Every row gives one point. The points of each table are mixes of a few directions, plus a little noise. Count the directions of each table, and those that both share. Where both have some left over, give the other angles between the two spaces (their principal angles), to ten degrees, smallest first.

First:
[[ -3.3  23.1  -0.2]
 [ -5.9 -19.8   2.7]
 [ -9.2 -17.2   3.7]
 [-29.2  -4.5   8.8]
 [  1.0   1.6  -0.1]
 [  9.7   1.9  -2.7]
 [ 36.4  15.6 -11.6]]
Second, 7 rows:
[[ -0.5   3.2  -7.2]
 [ -1.0   7.8 -17.2]
 [ -1.1   7.9 -17.6]
 [  0.9  -6.6  14.8]
 [  3.0 -21.5  47.3]
 [ -1.2   8.1 -18.1]
 [ -0.2   0.9  -2.1]]
Directions: first 2, second 1, shared 0; angles 60

First, 7 rows:
[[-21.2 -13.9  21.5   0.2]
 [  6.1  -1.5 -10.2   8.8]
 [ -2.1  44.3 -17.7   9.3]
 [  9.5 -17.8  -3.1   0.7]
 [-13.9   4.8  20.4 -16.8]
 [  6.6  -9.3  -4.8   3.7]
 [ 15.3  -7.3  -6.7  -5.7]]
Second, 8 rows:
[[ 12.2   4.9  -3.9 -12.4]
 [ 15.1   8.1  -4.0 -17.8]
 [-22.8   7.6  14.1   2.9]
 [-12.1  13.8  11.4  -9.6]
 [-11.1  11.9  10.7  -8.0]
 [ 17.4 -23.2 -18.7  17.6]
 [ -6.3 -25.9  -8.5  34.0]
 [  6.8   3.1  -2.1  -6.9]]
Directions: first 3, second 2, shared 2

First (6 x 6):
[[  1.3  12.6   6.9  -1.3  -6.6  42.6]
 [ -0.2  -1.0  -0.9   0.3   0.2  -3.9]
 [ -0.1   3.0   1.7  -0.1  -1.6   9.4]
 [  0.2   5.0   2.3  -0.5  -2.4  16.9]
 [  0.0  -0.8  -0.9   0.5   0.0  -1.9]
 [ -0.9 -18.6  -9.9   1.5  10.2 -63.7]]
Second, 8 rows:
[[  7.0   2.3   7.4   2.8  14.0   7.3]
 [-33.1   4.4 -12.9 -15.2  -6.9 -30.7]
 [ 24.0 -10.4 -14.8   6.8  -8.6   8.5]
 [-25.3   5.7  16.2  -5.4  -5.1 -14.1]
 [  3.9   2.0   4.2   1.3  10.3   5.8]
 [-17.2   8.2   1.5  -8.2  10.1  -7.3]
 [ 40.6 -21.9  -8.3  16.9 -11.5   2.3]
 [  0.4   9.0   6.7  -0.7  -2.0  28.3]]
Directions: first 1, second 4, shared 1

First:
[[  6.2  -9.3 -25.6  -9.7  21.6  -3.5 -29.1 -10.4]
 [ -7.0  -4.7  -2.4 -14.2 -17.2   4.6   6.2  -2.3]
 [-17.1  -4.3   0.6 -12.0  -2.0  18.6  23.7  -1.6]
 [ 24.8  37.4 -18.7  -1.0  -9.4 -26.3 -26.0  15.2]
 [ -5.4  23.3  20.2  14.4  15.5 -11.0  18.5   0.3]
 [  2.7  -8.7  -0.5  -3.6 -18.9   2.7  -2.9   2.8]
 [-13.0  -8.4  16.9  10.4  20.0   7.5  17.7  -8.0]
 [  8.3 -28.4   5.4   4.1 -14.2  -9.2 -23.0  -9.8]
 [-12.3 -10.7   0.2  -5.5   5.3  17.1  14.7  -3.0]
 [ 12.7  13.7   3.9  17.2  -0.5  -0.7   0.2  16.7]]
Second:
[[  3.0 -27.4  -4.4  24.4  -9.0 -18.7  -7.2 -13.4]
 [ -0.8   3.7 -12.6  10.7 -20.0  -8.5  11.7   2.4]
 [ -8.6  -9.8  -3.6  25.1  -9.4 -11.2  -3.9 -30.3]
 [  3.1  -1.6 -10.6  -7.6  17.1  11.9  -1.5  10.4]
 [ -4.9  -2.3   7.7  -1.4 -23.3  -8.2  -3.0 -13.2]
 [  7.8  -0.5  31.1 -35.2  17.8  11.2 -15.7  16.5]
 [ -2.7  15.2 -20.7 -10.5  14.6  19.2   9.8  11.8]
 [  1.8  23.7  12.9  -5.5  11.3   3.6  10.5  16.9]]
Directions: first 5, second 5, shared 3; angles 50, 90
